Each row is a point. Each copy is the shape, with its points in the same order, stretched, turned, moved and blurred by noise. Some copies are also mirrored. Which?

Shape (6 x 2):
[31 12]
[17 48]
[41 -42]
[21 2]
[-75 -33]
[-21 26]
Copy 1 (6 x 2):
[-27 -26]
[-47 -1]
[12 -62]
[-15 -25]
[69 23]
[-11 15]
Copy 1 is: mirrored
Copy 2, 6 rows:
[7 34]
[48 43]
[-52 10]
[2 18]
[32 -52]
[60 10]
Copy 2 is: mirrored

Shape, 6 rows:
[75 -4 -22]
[-65 -52 8]
[1 -16 -32]
[36 27 -19]
[14 -43 21]
[1 7 -10]
Copy 1 (6 x 3):
[56 -16 -22]
[-84 -58 -4]
[5 -49 11]
[35 3 19]
[-28 -20 -41]
[0 -23 14]
Copy 1 is: mirrored
Copy 2:
[83 -41 33]
[-70 0 -49]
[-2 -17 23]
[51 12 39]
[17 -27 -40]
[10 15 14]
Copy 2 is: mirrored
Copy 3, 6 rows:
[63 2 -13]
[-42 33 -57]
[15 -6 -36]
[24 -12 5]
[14 40 -27]
[2 -10 -16]
Copy 3 is: mirrored
Copy 4, 6 rows:
[74 -23 -50]
[-109 3 13]
[-19 22 -42]
[52 31 -21]
[-20 -46 -2]
[0 37 -9]
Copy 4 is: only turned

Shape:
[-14 36 26 -53]
[37 -21 45 28]
[8 -25 -27 49]
[49 -36 53 48]
[6 -11 -34 -47]
[48 -35 13 49]
[40 23 14 1]
[-16 21 54 -43]
Copy 1:
[-8 37 -12 -18]
[32 -14 50 48]
[26 -57 4 0]
[44 -32 71 64]
[34 5 -31 -28]
[39 -35 35 53]
[-5 -2 -4 37]
[8 48 39 -5]
Copy 1 is: only turned
Copy 2:
[3 60 31 -4]
[-42 -10 -3 37]
[-19 -71 -33 -8]
[-56 -29 -10 50]
[17 -35 28 -24]
[-24 -57 -19 37]
[3 5 -2 31]
[-29 62 31 0]
Copy 2 is: only turned
Copy 3, 8 rows:
[-36 -11 37 14]
[19 -19 -39 -64]
[66 22 -18 -2]
[44 -23 -61 -82]
[35 -10 56 20]
[63 -4 -40 -68]
[9 11 9 -42]
[-41 -22 9 11]
Copy 3 is: mirrored
